Each row is a point. Two turns around zero, p and q, are shown by what they do to some points. Where does a point land after both, in the order given? Backwards means that the second turn is done in reverse. Each puzzle has new turns, and all numbers are rounded.

Turn p:
[ 0.43 -0.07  0.07] => [0.33 0.15 0.25]
[0.08 0.25 0.45] => [-0.21 -0.01  0.48]
[-0.42 -0.14 -0.04] => [-0.19 -0.30 -0.27]
[-0.17  0.04 -0.41] => [-0.06  0.14 -0.42]
[ 0.05 -0.22  0.12] => [ 0.16 -0.18  0.07]
[ 0.02  0.15 -0.19] => [-0.05  0.21 -0.12]
Turn q:
[0.34 0.06 0.09] => [ 0.29 -0.09  0.19]
[-0.03  0.07 -0.15] => [ 0.05  0.04 -0.16]
[-0.33  0.20 -0.35] => [-0.08  0.24 -0.45]
[ 0.10 -0.29 -0.11] => [-0.04 -0.32 -0.05]
[-0.07 -0.04  0.52] => [-0.21  0.12  0.47]
Where do these land?
p, then q: [0.19 0.24 0.35] => [-0.14  0.23  0.38]
p, then q backwards: [-0.05 -0.35 -0.34] => [ 0.14  0.09 -0.46]
q, then p: [-0.27 -0.04  0.19] => [-0.31 -0.11 -0.03]
q, then p: [ 0.13  0.15 -0.21] => [ 0.19  0.22 -0.02]

Turn p:
[ 0.54  0.15  0.06  0.12  0.31 -0.02] => [ 0.16  0.47 -0.10  0.34 -0.17  0.17]
[ 0.00  0.23  0.15  0.25 -0.49  0.17] => [ 0.06 -0.23  0.22  0.00 -0.49 -0.24]
[ 0.29 -0.21 -0.07 -0.26  0.24  0.37] => [-0.16  0.00 -0.42  0.19 -0.04  0.40]
[-0.23 -0.04  0.05  0.01  0.29 -0.12] => [-0.16  0.17  0.13 -0.11  0.26  0.06]
[-0.16 -0.27 -0.03  0.06  0.16 -0.31] => [ 0.08  0.01  0.18 -0.03  0.42  0.08]
[-0.16 -0.01  0.20 -0.40 -0.30 -0.13] => [ 0.18 -0.19 -0.10 -0.50 -0.05  0.01]
[-0.27  0.15 -0.36  0.22 -0.21  0.03] => [-0.15 -0.21  0.08  0.11  0.06 -0.48]
Turn q:
[-0.39  0.11 -0.41  0.16 -0.01 -0.14] => [-0.36 -0.20 -0.35 -0.02 -0.28  0.05]
[ 0.27 -0.49  0.03  0.09  0.19  0.13] => [ 0.27 -0.40  0.30 -0.08  0.17 -0.14]
[-0.09 -0.19  0.09 -0.21 -0.09 -0.18] => [ 0.16  0.06  0.10 -0.19 -0.23  0.10]
[ 0.49 -0.17  0.25 -0.04 -0.16 -0.19] => [ 0.46  0.18  0.15 -0.10  0.08 -0.33]
[-0.14 -0.05  0.36  0.30 -0.10 -0.04] => [-0.11  0.09  0.31  0.22 -0.21 -0.20]
[-0.13  0.36 -0.10  0.03  0.32  0.13] => [-0.42  0.04 -0.10  0.01  0.26  0.13]
[-0.01  0.43 -0.22 -0.32 -0.15  0.29] => [ 0.00  0.22 -0.40  0.17  0.22  0.39]
Where do these land?
q, then p: [ 0.58  0.07 -0.32 -0.02  0.21  0.18] => [-0.04  0.37 -0.23  0.27  0.46  0.22]
q, then p: [ 0.12 -0.12 -0.10  0.38 -0.14  0.10] => [ 0.24 -0.05  0.25  0.19  0.22  0.02]
p, then q: [ 0.06  0.03  0.08 -0.15 -0.18  0.29] => [ 0.21 -0.13 -0.14  0.11 -0.20  0.12]
q, then p backwards: [-0.23  0.19 -0.02 -0.09  0.39  0.07] => [-0.31 -0.15  0.11 -0.07  0.29  0.19]
q, then p: [-0.25 -0.15 -0.20 -0.08 -0.36  0.21] => [ 0.00 -0.36  0.01  0.37 -0.19 -0.02]
p, then q: [-0.27  0.20  0.12 -0.08 -0.09 -0.23] => [ 0.09  0.29  0.04 -0.29 -0.01  0.13]
q, then p: [-0.02 -0.21  0.43  0.05  0.18 -0.61] => [ 0.38  0.08 -0.04 -0.68 -0.16 -0.01]
